Each row of a before or after table is a point. The points were changed in one or more steps. Then noise was added and the rows were shuffled. The steps act on how far a point lies along the listed directions, d1 being the first. What was done? A step turns or swaps two directions, mirrors them in a line or flattens them onto one, adds a multiple of one to another, or multiplies one. Angles are multiples of 10 degrees, from the lower direction toward the higher: turns from -170 to 170, lines from 10 to 170 but not 90. Use the fewest steps. Two steps may share a direction if one is a turn and the other turns, adds or multiplies; they go together, in the order done. Otherwise the lowest direction goes first.

Directions:
(1): [3.9 4.1]
(2): [-4.1  3.9]
Before:
[[ 7.6  0.6]
 [-0.4  4.5]
 [-4.4  1.2]
 [-3.4  2.1]
 [ 0.7  6.4]
 [ 1.2  4.5]
 [ 8.2 -0.8]
 [-1.9 -3.2]
 [ 2.5 -4.5]
 [ 4.9 -0.8]
 [-3.2 -4.1]
 [-2.6 -5.2]
 [-2.8  3.2]
 [ 4.6 -1.6]]
After (14 x 2):
[[-3.5  1.8]
 [-0.7 -7.5]
 [ 0.0 -5.7]
 [ 3.5  0.6]
 [ 3.7  0.3]
 [ 5.8  2.1]
 [-3.0  0.6]
 [ 3.0 -5.2]
 [-0.8 -6.8]
 [-1.0  6.9]
 [-1.8  6.5]
 [-2.1  8.8]
 [-2.9  3.0]
 [ 4.7  3.3]]
Steps: add 0.7 times d1 to d2

Directions:
(1): [-5.3 -1.0  1.6  5.7]
(2): [ 1.2 -5.3  5.7 -1.4]
(3): [-5.5 -2.3 -2.1 -4.9]
(4): [ 2.0 -5.4 -4.9  2.3]
Before (13 x 4):
[[ -8.0   0.1  -8.3   0.9]
 [ -3.7   2.8  -0.9  -1.1]
 [ -5.4   1.4   3.5  -5.8]
 [ -2.3   0.8  -1.8 -10.9]
 [ -0.2  -1.0   4.0   3.8]
 [  4.3  -0.8   2.7  -4.4]
 [  0.8   3.6  -4.8  -1.1]
 [  4.3   6.0   2.2  -3.9]
 [ -2.8   0.4   3.9  -4.0]
 [ -3.3  -2.4  -4.3   4.1]
 [ -7.6  -2.8  -1.1  -1.9]
 [ -2.3  -5.6  -4.5   1.7]
 [  0.9   4.2  -4.4   3.6]]
After (13 x 4):
[[-9.6  3.4  4.7  0.4]
 [ 0.4 -3.0 -3.0 -3.6]
 [-5.0  0.1  3.3 -3.7]
 [-0.4  5.9  1.6 -3.6]
 [ 0.4  5.7  2.1  0.9]
 [-8.1 -2.7  0.7  3.1]
 [-3.8  2.2 -2.1  1.3]
 [ 5.2 -2.1 -0.8  3.8]
 [-4.2 -1.6 -4.6  6.2]
 [-0.8 -1.9 -3.5  4.6]
 [-1.3  1.7  0.4 10.4]
 [-3.9 -2.2  5.2 -1.1]
 [ 5.4  4.6 -3.6  2.7]]
Steps: swap d1 and d3; mirror d2 and d4 in the line at 30 degrees

Directions:
(1): [-5.3 -0.6  2.9 -0.1 -7.1 -0.9  5.7  2.5  3.9]
(2): [ 1.8 -5.4  2.6  7.4 -0.4  6.6  0.3  2.0 -1.0]
(3): [ 5.4  4.7  3.6 -2.6 -1.5  1.4  4.0  4.4 -5.6]
(4): [ 4.8 -3.8 -3.6 -4.3 -5.4  0.8 -4.4  4.0  2.8]
(5): [-4.1 -3.3  4.7 -1.8 -2.7 -2.3 -5.4 -0.3 -6.9]
(6): [-0.9  5.3 -5.4  5.3 -6.2  0.6 -2.1 -1.6 -3.2]
Before, 12 rows:
[[ -5.8   2.1  -3.8  -3.4  -2.3  -4.1  -4.2  -4.1   3.1]
 [  5.0  10.1   2.8   7.6  -2.4   3.6   1.5   1.2 -10.0]
 [  3.3   5.0  -0.2  11.5  -1.4   5.1   4.1  -1.8  -5.0]
 [  2.5  -1.3  -1.9   2.0  -7.0   6.1  -5.7   1.2   0.1]
 [ -1.8   1.0  -2.7  -1.9  -2.9  -2.9  -5.1  -5.4  -8.0]
 [  5.4  -1.1   0.0  -4.9   5.7  -0.9  -6.5  -2.2  -5.3]
 [  1.7  -5.2   5.1  -2.7   0.3   3.1   1.0   3.5   1.5]
 [ -2.6   8.9   4.0   6.9   2.0   4.5   7.5  -0.1  -4.6]
 [ -4.5   2.6   5.7   0.4   4.8   0.0   3.8  -0.9  -3.2]
 [ -2.7   0.8  -3.1  -2.0   4.3  -2.6  -2.0  -2.9  -0.6]
 [ -3.1  -2.8  -1.8   3.3   0.4  -0.9  -7.9  -4.1  -3.7]
 [  5.2  -4.5  -0.4  -4.1  -3.4   0.4  -4.4   1.2   2.9]]
After, 12 rows:
[[ -3.1   2.4  -1.2   0.7 -12.0  -0.7   1.6   1.2  -0.4]
 [  3.2  -3.3  -0.6  -3.1  -6.4  -0.1  -3.0   1.4   3.3]
 [  5.0   0.9  -4.2  -0.4  -2.7   5.5  -3.9   0.7   3.4]
 [  2.2   6.3   2.8   1.7   6.4   3.6   1.4   0.0  -6.1]
 [  0.3  -4.1   4.4  -4.2  -3.1   1.5   0.8   3.8   1.8]
 [ -3.6   2.0  -2.9   0.8   3.9  -0.6  -0.9  -4.8   4.7]
 [ -4.8   3.1  -4.5   7.2  -1.1   0.2   2.8  -3.9   4.6]
 [  6.2   4.4  -1.5   5.4   2.3   2.5  -0.9  -2.6  -6.5]
 [ -6.3   1.6  -1.8   2.0   0.2  -1.6   1.1  -2.4  -0.4]
 [ -3.8   2.8   4.6   0.6   2.9   0.7   5.1   0.1  -0.9]
 [ 10.8   9.4  -1.8   2.7  -2.8   3.8   0.4   3.6  -4.9]
 [  0.7   4.2  -6.7   2.4  -3.4   1.2   5.4  -3.3   2.9]]
Steps: turn d1 and d6 by -60 degrees; turn d1 and d5 by -140 degrees; multiply d2 by 0.4; add 0.7 times d3 to d4
